Each row is a point. Each copy is the shape, with its points in the same order, stretched, turned, moved and blurred by noise. Is it also mirrored, or only turned?

Shape:
[[ 17 -29]
 [ 10   4]
 [-64  44]
 [ -2 -28]
 [ 19 -27]]
Copy 1, 5 rows:
[[  3  35]
 [-17   7]
 [ -8 -90]
 [ 14  13]
 [ -4  35]]
Copy 1 is: only turned
Copy 2:
[[ 13 -11]
 [  1  14]
 [ 14  95]
 [ 28  -7]
 [ 25 -24]]
Copy 2 is: mirrored

Shape, 8 rows:
[[ -8  -2  21]
 [ 62   3  19]
 [ 41  19  58]
 [-17  68  19]
 [-28 -56 -16]
 [-11   7  25]
 [ -5 -25  60]
 [  2 -19  -7]]
Copy 1 (8 x 3):
[[-10  -8  10]
 [ 15 -55 -19]
 [-15 -61  19]
 [ 56  -3  52]
 [-43  24 -27]
 [-16  -7  22]
 [-84 -27  17]
 [ -2  -2 -24]]
Copy 1 is: only turned
Copy 2:
[[ -1  14 -17]
 [-38 -20  73]
 [-72  34  35]
 [-84   0 -69]
 [ 95 -10 -20]
 [-13  17 -23]
 [ 11  72  -2]
 [ 35 -23  -4]]
Copy 2 is: mirrored
Copy 3 (8 x 3):
[[-11  26 -13]
 [  2  49  38]
 [ -9  78   9]
 [ 22  40 -47]
 [-33 -22   0]
 [-13  31 -21]
 [-41  53 -11]
 [-14   2   7]]
Copy 3 is: only turned
Copy 4:
[[ 24   7  14]
 [ 73  38 -52]
 [ 51  54 -13]
 [-40  23 -18]
 [ 25 -51  42]
 [ 10   2  17]
 [ 52  16  58]
 [ 22 -21  -6]]
Copy 4 is: only turned

Shape (8 x 4):
[[  2  25  12  22]
 [ -2  -1  21 -12]
 [  8  24 -14   3]
 [ -4 -71 -14 -11]
 [-19  -4  -2   8]
 [-23  16 -20   3]
 [ 15 -42  27  10]
 [ 16  26  -9   7]]
Copy 1 (8 x 4):
[[  2  29  15 -16]
 [ 22  -3  11  -5]
 [  6  19 -26  -5]
 [ -2 -71 -17   8]
 [ -1  -8   1 -27]
 [  8   6 -20 -35]
 [  0 -27  27  17]
 [  7  25 -21   2]]
Copy 1 is: only turned
Copy 2, 8 rows:
[[-38  -5   1  -7]
 [  0   6  14 -26]
 [ -1 -27 -12  11]
 [ 51  83 -22  -2]
 [-11  27   7  18]
 [ -2  -4  14  26]
 [ -7  60 -21 -39]
 [ -7 -33 -16  -5]]
Copy 2 is: only turned
Copy 3, 8 rows:
[[-50  17  13  -1]
 [  0  13  37  -4]
 [-28   5  -2  32]
 [ 95   8   0 -54]
 [  3 -11  11 -14]
 [ -4 -30   2  23]
 [ 30  49  18 -55]
 [-35  21   2  29]]
Copy 3 is: mirrored
Copy 4:
[[  7  16   8   2]
 [  3 -16  19   5]
 [ 16  10 -11  36]
 [-54 -30 -33   4]
 [  5  -5 -19  -7]
 [ 17  -1 -34   7]
 [-45  -5  15 -15]
 [  9  12  -1  26]]
Copy 4 is: only turned

Shape, 12 rows:
[[ 15 -50 -23 -14 -39  25]
 [ 16  -8 -61 -39 -15   2]
 [  4  10  23  16  69 -46]
 [ 15 -10 -33 -15 -23  13]
 [-18  10  20  -6  34  -7]
 [-22  21  26  10  21 -28]
 [  9  14  22  39  54  -4]
 [ -9  12 -31  10  -2 -11]
 [-14  -1  12  -7  46  -2]
 [  9  12  13   5  17 -40]
 [-17 -33 -50   1 -11   1]
 [  2 -49 -43 -18 -26  -5]]
Copy 1, 12 rows:
[[-38  34   0 -29  54  34]
 [-33  68  51  12  35  11]
 [ 79 -34  13  49 -40  27]
 [-37  33  19  -5  23  17]
 [ 42 -11 -13  29 -25   9]
 [ 41 -42 -13  31 -27  -5]
 [ 52 -37 -10   5 -41  45]
 [  0   6  18  -3  -1 -15]
 [ 58   4 -12  24 -27  15]
 [ 24 -35  16  42  -3  17]
 [ -2  38  18 -25  26 -21]
 [-23  47  23 -22  54  -3]]
Copy 1 is: only turned
Copy 2:
[[ 22  -3 -61   8 -24  51]
 [-34 -15  -8  24  12  83]
 [-25  -7  95 -21 -55 -46]
 [ -3  -5 -17   6  12  48]
 [ -4   5  58  27 -23 -43]
 [-21   2  51   0 -12 -75]
 [ 10  30  72 -33 -29 -44]
 [-40  18  10 -16  11  15]
 [ -2   7  57  33 -38 -21]
 [-24 -21  48 -24 -17 -39]
 [-40  30 -33  13 -30  55]
 [-28  -2 -51  10 -36  67]]
Copy 2 is: mirrored

Shape, 12 rows:
[[ 57  -3 -33 -12   2   8  -1  -9 -16]
 [-30 -16  -4 -20 -20 -21   6  -2 -27]
 [  5   7  -9   1  23   6  -3  27  -2]
 [ 17 -28  14 -20 -25  -5  43  -5  31]
 [-26 -48 -15   9  18  36   4  -5  20]
 [-37  15  54  -5  33  10 -53 -14 -45]
 [ -1   6  18  16 -37 -42   0  -5 -11]
 [-18  27 -42 -30  -4  30  51  -6  75]
 [ 26 -14  14  21 -36  29  -9  24 -45]
 [ 39  27  26 -24 -23  -7   6  15   9]
 [-36  17  23  -2   0  -6  27  19 -20]
 [-22  -6  15 -43   5 -14 -40   0  17]]
Copy 1 (12 x 9):
[[  1   8  19  54  25  17 -36   9  -3]
 [ 41  16   5  -9 -17 -10  -3   7   1]
 [-18  -3   9  24 -22   7  -7  -8   6]
 [ -8   9  25 -43  28  -1 -31  -1 -13]
 [ 11  24   3  -3   5   9   6 -23  51]
 [ 44 -25 -34  -1 -20  38  39 -37 -25]
 [  7  -1 -12  -2   9 -20   0  33 -18]
 [  4 -38  25 -36  -1 -22 -67 -15  41]
 [  8  28 -20  50   8 -24  -7 -26 -22]
 [-15 -20   5 -19   7  10 -39  -3 -54]
 [ 17  -6   6 -14 -29 -18  10 -12 -12]
 [ 13 -15 -11 -41 -13  48 -22   2 -17]]
Copy 1 is: mirrored
Copy 2:
[[  9   7 -10  64  32   6 -37  16  -9]
 [ 10   7   3  -5 -10 -13  39  -2 -19]
 [ -4 -13   7 -10   3  -3 -22   6   0]
 [-50  19  46   2  28 -11  23  -1  -2]
 [-59 -16  -3   4 -28  18  15 -31  -2]
 [ 67  13 -22 -19 -32  41 -12 -48   1]
 [  4  38   2 -14  -9 -26   8  14   0]
 [-61 -14  95   3 -39 -40 -12   1 -51]
 [ -2  21 -43  -1  16  43 -23  10 -16]
 [ 12  32  32   7  26   8 -17  28 -10]
 [ -4  11  14 -47   2 -19   9 -29 -28]
 [ 46   5  26   6 -35  33  34   7  26]]
Copy 2 is: mirrored
Copy 3, 12 rows:
[[ -2  44  -7   0   8 -16 -26   7  10]
 [-22 -23   3   8  51   6  10  43 -15]
 [ 19  -4  -8   3  13  33  -2 -17  -7]
 [-11   5  14  54  -7   8  41  -3  26]
 [ 18 -40  28   8  -4  45   4   9  38]
 [ 22 -56 -49  15  43  44 -33  32 -24]
 [-40  -9 -24  17  15  15  18  12 -13]
 [ 40  -4  23  45 -34 -44  30 -51  19]
 [-29  12   0  -2 -25  43   4  69 -25]
 [-11  28 -16  48  -9  -4  -1  -8 -18]
 [  6 -32  -6  11  14  33  32  23 -24]
 [  7 -21   2  44  56   6 -29 -21 -18]]
Copy 3 is: only turned
Copy 4 (12 x 9):
[[ 16  25 -47  21  45 -28  13 -35  37]
 [-37  21   1   2  31  35   8  19   5]
 [ 20  15 -20 -15  34  34  -7 -20  -7]
 [ 28  24 -21  33 -43   2  40  29 -13]
 [ -6   1 -27  26 -29  66 -26   6  25]
 [-12 -37   9 -19  92  19 -40  15 -23]
 [  6  17  40 -25  18 -17  23  30   0]
 [ -5 -33 -33  31 -76  15  38 -12 -46]
 [ 55   4 -37 -36  36  26  24  15  48]
 [ 50   8 -12  12  26 -34  45   8 -28]
 [ -3  -9  -9 -41  22  31  -5  17 -32]
 [  0  11  17  44  38  26   3   6 -35]]
Copy 4 is: only turned

Shape (15 x 11):
[[ 24  17  -2  21 -31   0 -15  -3  15 -33   3]
 [-47  13   0 -18  -1 -48 -23  10 -18 -13  26]
 [ 26   6  34  34   5 -17 -19   7  -6  19 -60]
 [ 36  29  -2  -9 -13 -14  13   8  -7  39  24]
 [ 25 -49  26 -10 -26 -46  -3  20 -34 -24  -6]
 [-16  -3  13   0  53  29  29   7 -32 -41  11]
 [-35   6  21  14 -46  -2 -52 -22 -25  13  27]
 [ 29  24  14 -17   5 -20   5  -9 -19  20 -28]
 [-15 -45  -4  34 -50 -14 -39  48  -5  44 -16]
 [-10 -15  -6 -30  11 -36 -38 -18  18 -42  48]
 [ 23  -4 -14   2   8  36 -19  47  -1  -1   5]
 [  7  10   8  15  12 -33  13   3  27  -1  14]
 [  8  59  32 -40  34 -25  -9  30  75 -39  35]
 [-12   4 -31  21  -9  27  23  32  21   5 -31]
 [ -2 -13 -21  18  -5 -33 -18  18 -26 -38  27]]
Copy 1 (15 x 11):
[[  6   0  36 -39  21   1  27   8 -24  11  26]
 [ 30 -48  -3  57  20 -31 -11  -8 -26 -32   0]
 [ 60  51 -22 -43 -11  -5  26 -37  25 -16  30]
 [-12 -29 -20 -16  -7  16  36  -3 -16  -2 -22]
 [ 46  23  -2  13 -64  13   1   4 -42 -37  21]
 [ -9  32  43  11 -22 -28 -25  12  56 -93   2]
 [ 46 -67  19  -5  24   8 -26 -46 -23   6  57]
 [  8   6  -8  -2  -9  22  24   4  23  -7 -14]
 [ 58  -3 -44 -69 -29 -19 -48 -70 -69  14  36]
 [  8 -55   7  51 -11 -35  14  64  -3  -2  25]
 [ -2 -21  33 -57 -37 -30   3 -27  -6  -8  12]
 [ 21  11 -31 -11  19  -9  26  34   0 -24  -2]
 [ 36 -53  -2  13  54 -41  82  95  33  -3 -38]
 [ -1  34   6 -71  17  -9 -33 -15  -8  -5 -10]
 [  3  -4  21  22 -24 -32   2 -18 -45 -37  24]]
Copy 1 is: only turned
Copy 2, 15 rows:
[[ 14 -23  -2   8   7 -29   9 -44 -36  21  -7]
 [ -6 -11   8 -26  38  13  39 -31   1 -32  17]
 [ -8  19   2  20 -11   6  23   6 -44  50 -39]
 [  6 -16   7 -18 -36  14   6 -23  15   9 -26]
 [-38  -4  44  12  41   5 -20 -49  -6   6  -6]
 [-46  18   4 -35   0 -39  12   9 -26 -35  17]
 [ -7 -60 -14 -40  25  12  47 -15 -19  14  22]
 [  2  12  23 -16 -12 -12   4  -2   3  30 -45]
 [-41 -25 -45  40   9  44  36 -15 -20  46  26]
 [ 19  -9  19 -31  51   2  -2 -38 -10 -30  55]
 [-21  12 -42  -6 -34 -10  20 -18 -24  32  25]
 [ 15   4  14  11  -1   6   7 -18 -18 -16   9]
 [ 52  22  33 -19 -23 -19  42 -37 -16  -1  51]
 [-14   4 -45  37 -28 -29  26   9 -12  29   6]
 [-14  -8 -13   2  39   1   6 -47 -20 -40   2]]
Copy 2 is: mirrored
Copy 3:
[[ 39  24 -31  -1 -33 -15 -28   6 -16 -40  -6]
 [ 15  41  -9 -28  17 -17  47 -27   1 -17  24]
 [ -2 -48  17  -7 -15 -34  -2  11 -37 -41 -28]
 [ 39  12  42 -14 -19 -34 -16 -10  -1   1  29]
 [ 14  -8 -23  56  10 -57   8 -21 -36  -9  20]
 [-31  -4  15   5  -8  42 -17 -30 -23 -19  19]
 [ 22  39 -15   1  -4 -16  33   6  54 -40  -5]
 [ -6 -39  29 -18 -19 -38  -4 -11 -10 -17  25]
 [ 58  -1 -13  33  -9 -39  53  35 -13  21 -51]
 [ 32  45 -39 -10  46  -4  -7 -32 -10 -15  13]
 [ 63 -13  17  21 -12  23  -9   4 -24   0  -6]
 [ 24  23   9 -19   3 -24 -21   0 -35  -8  -2]
 [ 40  46  18 -31  52  21 -29  12 -59 -43  41]
 [ 26  -2 -12  -8 -41  20   0  35 -31  30 -11]
 [ 46  33 -29   2 -17 -14  18 -39 -18 -20   3]]
Copy 3 is: mirrored
Copy 4 (15 x 11):
[[-17  22   5  -7 -16  24  34  27  -1  15  12]
 [ -9   6  47  -9   1  16 -33 -31  -6  -8  33]
 [ 13 -13 -42 -31  12   5  -6  24  30  -7 -26]
 [  2  -7  -8  35  -3  35  -5 -18 -27   7  -8]
 [-45 -33  31 -16  29   1  44 -15  38 -27 -12]
 [  6  56  47   9 -29 -33 -11 -29  22 -27 -21]
 [-42 -20  22 -21 -31  11 -28  34 -23 -27  16]
 [ 23  -9 -29  18  -2   5   3 -13   2 -18   5]
 [-45 -72  33 -23  36   2 -10  33  -3  15 -50]
 [-50  33  28   1 -11  -5  -9 -36   5  22  49]
 [ -9   2  25  28 -37   0   4   5  25  36 -26]
 [ -9  37   1   0  23  11 -13 -21  -3  13  -3]
 [  4  86  -2  49  -7  54 -39 -14  42  49  50]
 [ 21  13  33  12  11 -18   3  24 -10  22 -31]
 [-28   5  47 -33  -8   9  22 -35  -1   5   1]]
Copy 4 is: only turned

Shape (16 x 12):
[[ 59 -20  -2   3 -13   1 -32 -16   8  13 -34  34]
 [-15  56  -7  -6 -10 -27 -32  -7   1   9 -29 -14]
 [  8 -34   5  -2  -4 -35   8 -44  14 -46  11 -19]
 [-16 -13  19   0   8  -5 -23   9  17   1 -28  -6]
 [ 10   5  15 -12   0 -21  20   2  29   5 -34 -11]
 [ 34   5 -16   8  -7  37   9 -14 -80  13 -30  -7]
 [-10   2  -4 -13  -9  -2   4 -12  23 -14  -6 -17]
 [ 21  -7  -7   3   4  74 -22 -13  -6   5 -42 -16]
 [ 40 -35   1   8  81   8 -15  16  25  12 -17 -24]
 [ 25 -27  16 -19  49   7 -13  -7  18  -4  21 -16]
 [-13  27  17  60  -6 -33 -24  19  23  12  12 -10]
 [ 22   7  13 -23  -2  -1  11 -18   9  16  18 -16]
 [ 57  28 -10 -17 -19  30  24  -3 -84 -40  -4  31]
 [-12 -16  11 -12  -6 -22 -11   7   3   8  -4  -5]
 [ 10   9  18   9  -1 -35   8 -61  25   5   9  76]
 [-14  -6 -42  40  -1 -31 -24  12  34   9   2  14]]
Copy 1:
[[-68 -18  36  -3  26  17 -12  34 -13   4   6 -48]
 [ 30 -33   5  27  48 -35  -2 -11  -5  28 -18   2]
 [ 74 -12   9 -14 -34   6   7  43  21  23   4 -33]
 [  8  -5   0   0  14   0 -18 -25  31   9  -8 -24]
 [ 21  10  49 -19  15  -4   8   1   9  33 -16 -32]
 [-41 -82  15  14 -18 -19 -33 -25 -49 -28  24  32]
 [ 46   1   3  -9  -4 -19 -13   6   7  19 -13 -18]
 [-29 -29  -4 -19 -13 -35 -63 -24 -16 -28  -4  -6]
 [-51  13  20 -82   0   2   0 -20  70   1  13   9]
 [-19   5   1 -52 -13  20  -8  17  41   4 -25  17]
 [ 30  16  10  52  20 -30  26  -6  55 -17   6   2]
 [  1   1  24   0 -15  -5   4  24 -12  25 -31  13]
 [-10 -63  33 -14   7  33 -17  23 -95 -44  14  38]
 [ 12  -7   8  18  -1  13  -9  -7  21  23  -8  -8]
 [-18  15 -11   2  13  37  62  32 -29   7 -31 -47]
 [ 15  38 -24  25  19 -19  23  10  39  14  42 -25]]
Copy 1 is: mirrored
Copy 2 (16 x 12):
[[  7   8 -24  -1 -39 -29 -11  28  20 -13  19 -29]
 [-18 -29  35 -33   6 -12   4 -11 -10 -15  16   4]
 [-12  51 -37 -53 -30  19  32 -35 -32  24  48 -16]
 [ -3  17  -3 -25  18  -6   3   4 -22   4   2  -5]
 [-27   5   1 -22   5  12  16  11 -19   4   6 -33]
 [-21 -36 -22  54  17 -21 -39   2 -12   1  41   7]
 [-35   6   1 -29   2   7   9  -2 -37   7   6   3]
 [-29 -27  -3  25  25 -49 -40  36 -52 -10   1   1]
 [ 43  39   3  40  -5 -35  46  59 -44 -18 -22 -51]
 [ 20  32 -24  -1 -17 -31  61  31 -41   5  -4 -22]
 [ 46 -21  26 -46  -1  21  13 -13 -41   9 -12 -19]
 [-12 -17 -22 -19 -13  -6  42  11 -34   3  -5 -17]
 [-43  -3 -19  48 -14 -14 -35  15  36  47  88  29]
 [ -3  12 -20 -23   3  11  16  -4  -8   1   3   4]
 [-25  12 -27 -58 -51 -19  21 -42  12  39  13 -40]
 [ 14  14  34  -8 -29  18 -10  -4 -14 -10 -27  -3]]
Copy 2 is: mirrored
Copy 3, 16 rows:
[[-11  17  57 -28  -1  24 -12 -15 -30 -22 -20   2]
 [  1 -46 -18  -3 -21 -28   7 -33 -53 -17   7 -11]
 [  8 -36  64  21 -36 -14  -8  13  22   2  -7  43]
 [ 18  -5 -17   9 -27   2 -32 -25 -29 -13 -15  14]
 [-21 -25 -13 -16 -41   3 -19 -25  -8   1 -24   3]
 [ 38   5  24 -43  70  -6   9  24  37  29 -32 -27]
 [ -9 -21   1  -2 -35 -20 -25  -1  -9  -1  -1   8]
 [ 34  31  11 -54  22 -12 -51  -9  -8  36 -19 -11]
 [ 42  10  23 -24  -3  34 -43  23 -46  59 -47  56]
 [ -5   2  26   2   5   6 -35  15 -25  32 -27  56]
 [ 43 -27 -19  10 -20  28  31 -44 -28 -34  48  35]
 [-38 -24  10  -4   2  -5 -12  -9   2   8  -2  16]
 [-31  36  29 -63  80 -29  35  54  51  -4 -58  -9]
 [ -1 -25  -8  19 -21   6 -28  -7 -18 -23  -9  13]
 [-65  20  41  55 -31   7  66 -13  -1 -31  -1 -50]
 [ 40 -22   5  17 -56  27   8  27 -57 -26  28   5]]
Copy 3 is: mirrored
Copy 4 (16 x 12):
[[  6 -17 -26  47  21  29  22  -2   0  43  35   9]
 [ 14 -34  39 -61  15   2 -25 -15  47  49   6 -19]
 [-55  44   7 -32  -9  -5  30  26 -25  17  38 -26]
 [  6   3  31  -3  24 -33  -4   1   2  15  21   3]
 [-10   1  29 -26   8  -6  -5  32  -2  44   7  34]
 [ 63  -7 -75  41 -17   9 -52  23  54 -26   2 -16]
 [-14  15  22 -42   4   5  10  -3   5  11  14   6]
 [ 55 -27 -32  39  30  22 -25 -16  32 -42  23  14]
 [ 20 -25   6  52 -28 -17  44  53 -13 -38 -11  -4]
 [ -7 -26  -5  16 -35 -17  31  19 -30 -40   9 -11]
 [  4 -16  24 -33  46 -32  12  26  -6  40 -24 -60]
 [  1 -27   2 -23 -17   6   5  13 -16   7   5  14]
 [-18 -24 -82  37 -25  34 -72  14  39 -35 -18 -20]
 [  6  11  17 -20  -8 -30   8   3  -6  27  12  -8]
 [-60 -20 -18 -33  12 -15  65 -19 -14  69  29   3]
 [ -9  36  29 -22  12   9  60   0   5  43 -17 -53]]
Copy 4 is: only turned

Shape (18 x 12):
[[ 18   0  18  32 -11   5  12   3  13  36 -36  30]
 [-39  19  -8  -5 -29  24  36  -9 -41  46 -50 -34]
 [ 18 -21 -22 -58  11   9  41  -3   6 -22 -25  46]
 [-47  -2   7 -17  25 -26  -8  -9 -21 -36  20 -23]
 [ 24  -4  -1  39   8   4  13 -26 -51  23  30   4]
 [  1 -22  17 -14 -21   7  15 -12  13 -22  -8 -50]
 [ 25   3   3  -5 -32  -8 -26   0  18  45 -25  28]
 [  1 -62 -13   5  -8   1  55 -13 -26  18  31 -35]
 [-14 -15  -1  16  19   4  18   3  28  36  20 -16]
 [ 10 -54 -24  57  37  24 -29  24 -77 -48  24 -47]
 [-18  -2  12 -23 -36  24  -7 -61   0  47 -20 -23]
 [ 17  36 -17  38   5  10 -23 -39 -36  27  53 -25]
 [ -4  -6  37  10  -6  32   2 -27   3  55  -8   0]
 [ 52  -7  -5  39 -43  66  10  44 -40 -20   6  46]
 [ -3 -16 -24 -13 -15  30  30 -44  16  14  15  -2]
 [ 18   0  -4 -39   2  20  -3  -1 -56 -21  25  -2]
 [-11   4 -24 -52  18 -11 -33   1 -59  15  33  30]
 [-27 -61  -6  26 -18   5  15  -8 -33 -31  12 -20]]
Copy 1 (18 x 12):
[[  6  32 -26 -43  30   9  52  -7  30  27   9 -17]
 [-95  24 -38  14  13   3  -1  43   8  -4 -46   6]
 [-12 -18 -36  -2  -6 -84  24 -58  71 -10  21   9]
 [ -6 -41  -6  -7 -12 -10 -66  10 -26 -43   1  46]
 [-34 -11  33 -42  18   8  33  14 -25  21  20   7]
 [ -7   2 -35  25 -34 -38 -10  61 -11 -50  -4   4]
 [ -2  24   0 -25  -2  32  20   1  59  18   1 -25]
 [-20   5   3  18   6 -39   0  35 -10 -72  38   2]
 [ 12   1 -36   1  37   3  -6  10  -2 -38  31 -28]
 [ 15 -14  55  -7  30 -48  -7  41 -36 -14  10  72]
 [-49   8 -55  -1 -17  35  11  87  36 -28 -10  -1]
 [-32 -47  37 -19  15  43 -13  45 -39  33  15  -8]
 [-24  19 -39 -14  10  41  45  33  23 -11  -1 -11]
 [-28  43  33  27  16 -36  85 -23  -3  75  60   7]
 [-34  -9 -44  18   2 -29   6  27  15 -19  45 -24]
 [-39 -29  29  25 -22 -16   3  -1   3  -7  -3  45]
 [-33 -30  54  -4  10  37 -42 -42  35 -11  -8  37]
 [-20   8  -6 -12   5 -33 -15  38 -18 -38  38  35]]
Copy 1 is: mirrored
Copy 2 (18 x 12):
[[ 16 -33 -46  20 -15  29 -13  39   1  21 -22  -3]
 [ 41 -50  25  51 -65 -37  -4  59 -17  -4   8 -11]
 [ 17  -9   3  20  19  16 -43  13 -21  -8 -90   2]
 [-31  25  38 -15  11 -25  35   4 -22 -13  15   3]
 [ -7 -16 -44   2 -44  -3 -42  21   2 -21   3 -28]
 [-16  39  35  -8 -23  14   8   7 -26  43 -12  27]
 [ 36 -44 -50 -35  30  12  15   8  -3  27 -12 -28]
 [-12  47  37  -4 -72 -37 -18  63 -19  23 -41 -11]
 [-18  43   5  17 -25  -8  40  19  21  41 -12 -10]
 [-85 -23 -18 -30 -75 -33 -17 -14 -57 -21  -1  23]
 [ 48 -15   3   2 -17  -5  26  32 -37  20  17 -46]
 [ -4   5 -55 -13 -30   0   6 -39  31 -20  47 -40]
 [  6 -23 -17  16 -18   9   6  34 -12  28  12 -48]
 [-20 -86 -43 -23 -54  67 -83   1  17 -29 -53  -7]
 [ 36  36  16  12 -32   8   1  11  -5   6 -52 -26]
 [-16 -41   1 -23   4   0 -41 -19 -14 -36  -8 -28]
 [ -3 -54 -13 -49  45 -48  -1  -7 -14 -46   1 -67]
 [-17  23  40 -28 -63 -14   7  60 -54  -9 -24   6]]
Copy 2 is: mirrored
